Rows are points. Two turns around zero, p and q, are shown by what they do to some points. Write where each new point lands after one turn and then the other. Backwards means that the second turn is done in reverse. Each puzzle has new turns, and all numbers are rounded.
(in the rows, 128 means zero)

Turn p:
[125 106] -> [145 114]
[105 120] -> [123 104]
[155 158] -> [116 167]
Turn q:
[159 109] -> [122  92]
[130 138] -> [138 130]
[ 94 137] -> [124 163]
Where do these land?
q, then p: [114 149] -> [117 151]
p, then q backwards: [134 100] -> [147 150]
q, then p: [100 131] -> [101 135]
q, then p backwards: [164 132] -> [110  97]

Turn p:
[126 119 103] -> [146 109 131]
[121 170 102] -> [121 100  88]
[122 108 159] -> [114 150 155]
[143 115 148] -> [131 154 138]
Turn q:
[141 125 147] -> [141 145 119]
[132  81 149] -> [179 128 134]
[110 146 121] -> [106 127 142]
[139 142 139] -> [122 145 118]
[118 145  84] -> [ 94  94 127]
Where do these land?
p, then q: [143 107 154] -> [108 158 125]
p, then q: [111 142 152] -> [116 126 158]
p, then q: [146 119 107] -> [135 127 100]
q, then p: [ 96 132  86] -> [114 132 179]
p, then q: [145 141 140] -> [105 122 124]

Turn p:
[105 111 122 138] -> [138 125 155 138]
[167 110 129 149] -> [136  89 103 137]
[133 170 136 148] -> [151 156  97 129]
[133 118 159 118] -> [131 115 129  96]
[109 165 119 106] -> [113 173 127 125]
[140 110 124 148] -> [139 104 125 141]
[110 111 106  89] -> [ 88 132 159 130]
Turn q:
[132  96 121 113] -> [143 126 119 160]
[131 202 122 119] -> [120 155 111  61]
[113 104 132 142] -> [114 113 138 151]
[157 143 120 134] -> [144 150 142 114]
[124 101 150 126] -> [136  99 132 146]
[110 122 122 133] -> [110 125 124 138]
Where do these land?
p, then q backwards: [152 117 141  95] -> [ 96 154 143 132]
p, then q backwards: [122 155 115 161] -> [149 106 104 105]
p, then q: [131 111 165  93] -> [143 107  82 139]
p, then q: [126 118 115 157] -> [134 130 160 135]
q, then p: [109 139 104 134] -> [132 157 141 135]

Turn p:
[ 66 102 131 132 130 172] -> [188 112 160  98 151 113]
[156 104 145 116 122 123] -> [128 134 125 155 100 109]
[106 121 141 106 123 103] -> [139 103 111 113 103 127]
[149 136 114 150 119 115] -> [107 128 126 152 138 146]
[121 150 130 132 116 157] -> [115 128 155 111 144 119]
[152 143 105 101 120 123] -> [104 148 135 123 102 149]
[146 141 130 158 166 104] -> [115 144  84 143 157 132]
Turn q:
[114  88 100 137 144 127] -> [130  86 109 137 112 150]
[119 110 152 115 125 118] -> [ 97 120 123 120 134 119]
[102 150 134 128 130 150] -> [134 125 161 128 150 135]
[113 161 129 122  90 126] -> [120 158 152 159 145 123]
[158 122 161 162 161 126] -> [151 113 114  88 124  86]
[149 156 103 111 150  99] -> [150 161  93 122 142 148]
[141 109 117 121  96 151] -> [114 133 144 141  88 133]
Where do these land?
q, then p backwards: [149 111 140 110 133 122] -> [131 150 134 105 137 117]
p, then q backwards: [107 126 141 127 116 143] -> [123 128 144 147 139 144]
p, then q backwards: [ 95 125 141 101 120 136] -> [146 118 141 146 152 153]
p, then q: [152 130 119 117 159 139] -> [150 155 137 137 149 133]
q, then p backwards: [128 160 125 140 101 100] -> [158 108 136 151 152 144]
q, then p: [128  91 105 110 157 130] -> [155 141 172 127 115 135]
p, then q backwards: [ 99 127 154 140 131 120] -> [120 119 140 154 154 116]
p, then q: [137  95 126 119 131 140] -> [139 148 126 132 120 100]
q, then p: [156 186 100 187 104 122] -> [ 55 139 101 179 145 132]

Turn p:
[126 114 117 103 124 107 132 109] -> [120 113 139 125 139 105 110 147]
[146 163  94 103 109 155 103 168] -> [133 181 125 158 133 161  85 129]
[103 131 132 107 111 145 110 125] -> [112 165 131 123 129 112 129 139]
[ 98 127 169 133 173 111 125 115] -> [148 114 115 129 101  89 172 139]
[131 162 152 138 105 118 135 113] -> [118 129 139 155 154 130 160 120]
[138 125 101 120 123 156 161 167] -> [136 141 119 123 128 139  85  84]
[121  95 156 150 141 110 112 153] -> [146 116  85 100 126 131 151 141]
[167 105 111 139 130 135 143  95] -> [100  85 145 122 116 148 112 123]
[121 130 119 159 135 114 131 106] -> [140 108 154 117 126 137 148 131]
Turn q:
[ 87 133 137  95 141 146 115 148] -> [ 98 104 135 126 139 100  92 113]
[124 121  92 137 114 120 149 128] -> [122 118 117 118 137 133 169 123]
[150 128 110 133 100 141 127  96] -> [130 160 142 115 133 151 152 113]
[114 131 166 134 150 174 119 149] -> [147 130 130 106 135  91  78 129]
[115 151 158 147 146 129  98 143] -> [129 147 107 144 121 100  91 140]
[152 100 116 132 115 100 125 132] -> [146 119 121 150 139 160 148 129]
[133 156 114  96 108 122 159 134] -> [ 96 111 123 100 105 154 136 122]
[150 138  91 109 135 119 146 116] -> [122 117 135 125  98 143 161 105]
[127  95 168 170 143 102 115 105] -> [162 147 141 165 145 119 127 179]
Where do these land?
p, then q backwards: [102 130 126 103 157 131 111 149] -> [140 149 147 163 153 135 121 127]
q, then p: [122 126 114 140  99 163 154 150] -> [125 123 134 144 110  94  87 138]
p, then q: [122  88 116 145 160 133  82  94] -> [110  92 110 100 164 165  97 118]
q, then p: [118 151 111 150 113  90 154 129] -> [151 143 140 107 144 120 100  91]
p, then q: [141 108 110 120 123 125 147 102] -> [126 121 145 151 154 124 109 135]
q, then p: [117  98 134 148 101 130  99 148] -> [156 116 135 138  82 143 123 135]
p, then q backwards: [179 121 112 138 117 144 125 109] -> [130 132 137  78 107 102 129 134]
p, then q: [132 160 164  92 132 130 106 132] -> [124 137  79 126 122 109 159 145]
p, then q backwards: [144 137 146 130 155 103 143 141] -> [137 109 114 137 152 111 124 157]
p, then q backwards: [102 162 147 114 124 131 158 127] -> [115 118  99 141 150 143  97 110]
